Every row gives one point. Each copy is the shape, with its points in the same order, stretched, turned, moved and blurred by noise. Say if it was mirrored as well.
(in the rows, 128 means zero)

Shape (5 x 2):
[131 102]
[129 104]
[141 129]
[197 105]
[130 164]
Copy 1 (5 x 2):
[141 152]
[134 151]
[143 123]
[193 133]
[123 101]
Copy 1 is: mirrored
Copy 2 (5 x 2):
[108 121]
[102 122]
[134 114]
[123 38]
[174 133]
Copy 2 is: only turned
Copy 3 (5 x 2):
[117 133]
[118 135]
[144 121]
[132 55]
[175 125]
Copy 3 is: only turned

Shape (9 x 3):
[122 142 138]
[154 154 155]
[174 143 158]
[131 87 133]
[161 112 133]
[115 171 71]
[139 115 128]
[167 83 131]
[91 158 110]
Copy 1 (9 x 3):
[139 147 119]
[125 185 95]
[104 194 99]
[101 133 168]
[91 151 131]
[145 74 86]
[109 137 136]
[70 145 154]
[167 105 113]
Copy 1 is: mirrored
Copy 2 (9 x 3):
[117 134 128]
[73 124 134]
[62 112 123]
[143 102 96]
[100 111 97]
[131 188 108]
[121 120 103]
[112 93 76]
[147 165 133]
Copy 2 is: mirrored

Shape (8 x 4):
[134 104 124 109]
[133 144 120 127]
[84 88 144 102]
[92 117 150 172]
[97 166 99 142]
[166 82 112 150]
[107 169 134 100]
[163 85 108 169]
Copy 1 (8 x 4):
[144 132 129 131]
[120 153 119 117]
[151 107 118 183]
[124 166 114 186]
[106 158 80 111]
[168 171 146 121]
[96 117 103 124]
[168 195 144 120]
Copy 1 is: only turned
Copy 2 (8 x 4):
[116 108 115 113]
[153 123 145 102]
[85 136 134 142]
[97 128 193 94]
[176 177 172 95]
[87 76 107 68]
[178 152 157 139]
[87 82 124 52]
Copy 2 is: mirrored
Copy 3 (8 x 4):
[143 133 113 120]
[125 122 126 145]
[158 155 144 97]
[153 101 170 115]
[97 121 157 144]
[144 94 90 108]
[123 149 149 159]
[136 78 100 110]
Copy 3 is: only turned

Shape (7 x 4):
[94 122 155 129]
[105 167 145 157]
[132 106 109 137]
[221 68 106 143]
[127 113 101 99]
[134 147 144 138]
[83 129 115 141]
Copy 1 (7 x 4):
[117 98 160 118]
[91 111 131 130]
[156 121 131 119]
[199 132 93 70]
[160 147 150 124]
[114 123 133 107]
[126 108 146 149]
Copy 1 is: mirrored
Copy 2 (7 x 4):
[113 111 118 144]
[125 136 117 170]
[138 140 120 105]
[133 208 164 49]
[158 113 128 100]
[127 140 141 143]
[143 109 99 134]
Copy 2 is: mirrored
Copy 3 (7 x 4):
[109 119 88 154]
[139 159 85 130]
[144 79 128 132]
[195 36 189 181]
[107 79 163 121]
[135 140 114 154]
[121 118 96 109]
Copy 3 is: only turned
Copy 4 (7 x 4):
[117 78 129 146]
[103 110 130 192]
[145 125 129 122]
[196 155 171 84]
[116 144 127 104]
[108 116 152 162]
[121 111 101 155]
Copy 4 is: only turned
